Each row of a before or after table is a point. The points were changed in one or more steps. Then noise was added and the rows were shuffled. The steps act on how far a point lies along the listed directions, d1 being the first. Name the steps. A step turns or swaps two directions, mirrors them in a line or flattens them onto one, adds a multiple of one to another, or multiplies one. Angles are multiples of 10 degrees, from the lower direction toward the higher: turns from -170 to 170, lines from 10 to 170 but not 90. Use the fewest steps. Two steps may share a direction if one is a turn and the other turns, adds or multiplies; they go together, in the order done. Otherwise the lowest direction goes first.

Directions:
(1): [-55 -11]
(2): [-11  55]
Before (8 x 2)
[[-28 -21]
 [ 23  34]
 [ -6  16]
 [ 35 -28]
 [-12 -15]
 [ 42 -13]
 [ 12  19]
 [ 51 -95]]
After (8 x 2)
[[-15 -29]
 [-15  12]
 [ 43  12]
 [ -6 -17]
 [  3  43]
 [  0  22]
 [ 46  -7]
 [ 93 -54]]
Steps: turn d1 and d2 by -30 degrees

Directions:
(1): [-61  38  45  12 -17   4 -65 -29]
(2): [-19 -46  53  19 -67   7  32  39]
(3): [  4  -6 -62 -17 -51  41 -54  37]
Before (13 x 8)
[[-31  -1  42  10 -10   5   3 -18]
 [ -7  -9  15  10 -17  -6  -2   9]
 [  9  28 -65 -14  23  10 -72 -10]
 [  3 -49  17  -9 -13 -16  52  11]
 [-38   0  53  18 -21  18  11 -25]
 [ -6 -19 -18  -6 -41  23 -42   3]
 [-32  17  29  -2  19   4   3 -43]
 [ -3 -13 -11  23 -31  14 -36  10]
 [-40  -3   9   5 -17  -4   6   0]
 [ 15  82 -39 -13  95 -11 -54 -64]
 [-28  10  49  16 -10  -3  10 -10]
 [ 24 -58 -23  -4 -33  15  27  39]
 [-16  25   1  11 -14   1 -29 -20]]
After (13 x 8)
[[ -8  -4  -6  22 -25  17 -45   3]
 [  8  24 -48  -9  25  33 -22 -29]
 [ 13  14 -39 -18  20  14 -20 -11]
 [-15 -18  -3   2 -42  19 -41  -5]
 [  5 -60   0   9 -59  14  11  54]
 [ -7  12 -10   2  11  -9 -28  -6]
 [ 75 -66 -31   1 -30  15  91  65]
 [-27  16 -31  -9   4   5  -9  -4]
 [ 14  -7 -35   2 -28  10  -7   9]
 [ 14  27 -37  -9  30   9 -13 -16]
 [ 21 -12 -42 -22  17  18  16 -13]
 [-50   7  59  14  -6  -5 -24 -33]
 [-28  12  24  -8  36 -31  -5 -45]]
Steps: turn d1 and d3 by 60 degrees; turn d1 and d2 by -130 degrees
